Rows are points. The points of each table are mixes of a few directions, plus a little noise. Count the directions of each table, and those that both share. Where both have some left over, give the other angles between the two spaces (their principal angles), to ten degrees, smallest first.

First:
[[ 2.9  7.1]
 [-1.6 -3.9]
 [ 0.4  1.0]
 [-0.3 -0.8]
 [-1.4 -3.4]]
Second:
[[-2.2 -5.4]
 [-0.9 -2.1]
 [ 1.4  3.6]
 [ 1.7  4.0]]
Directions: first 1, second 1, shared 1

First:
[[-0.6  1.4 -0.5]
 [ 2.1 -4.4  1.7]
 [-2.4  4.9 -2.0]
 [ 2.9 -6.0  2.3]
 [-2.0  4.1 -1.6]]
Second, 5 rows:
[[-5.8  7.1  1.2]
 [ 2.7 -3.3 -0.6]
 [ 1.9 -2.4 -0.4]
 [-1.5  1.8  0.3]
 [ 2.7 -3.3 -0.5]]
Directions: first 1, second 1, shared 0; angles 30

First, 6 rows:
[[-1.0  3.4  7.7  1.8]
 [-0.2  0.3  0.8  0.2]
 [ 1.1 -3.5 -8.3 -1.9]
 [ 0.1  0.0 -0.1  0.0]
 [ 0.7 -2.1 -4.9 -1.1]
 [-0.6  2.0  4.8  1.1]]
Second (7 x 4):
[[-3.0  2.3 -1.2 -0.7]
 [-7.8 -2.1 -1.3  1.1]
 [ 6.0 -3.9  2.0  4.0]
 [ 2.5  2.5  0.1 -2.2]
 [-5.0  0.5 -1.4  1.1]
 [ 5.5 -2.1  2.3 -2.1]
 [ 1.8  2.6 -0.2 -1.0]]
Directions: first 1, second 3, shared 0; angles 80

First:
[[ 2.3  4.2  0.6  2.1 -1.8 -0.6]
 [-2.3 -4.2 -0.5 -2.4  1.9  0.3]
 [ 2.3  4.3  0.9  1.4 -1.9 -1.2]
 [-4.5 -8.3 -2.1 -1.9  3.6  3.0]
 [-0.7 -1.5 -2.0  3.4  0.5  3.8]
 [ 1.7  3.0 -0.5  3.7 -1.4  1.5]
 [ 1.2  2.6  3.5 -6.2 -0.9 -6.8]]
Second (9 x 6):
[[-0.1 -0.2  0.7  0.3  0.1  0.3]
 [-0.6 -0.8  3.0  1.3  0.3  0.9]
 [ 0.0  0.0  0.0  0.0  0.0  0.1]
 [ 1.2  1.5 -5.9 -2.5 -0.7 -1.8]
 [ 0.1  0.1 -0.3 -0.1 -0.1 -0.1]
 [-0.6 -0.8  3.1  1.3  0.3  0.9]
 [ 1.5  1.9 -7.5 -3.2 -0.8 -2.2]
 [-2.7 -3.5 14.1  5.9  1.5  4.2]
 [ 1.3  1.7 -7.1 -3.0 -0.8 -2.0]]
Directions: first 2, second 1, shared 0; angles 80
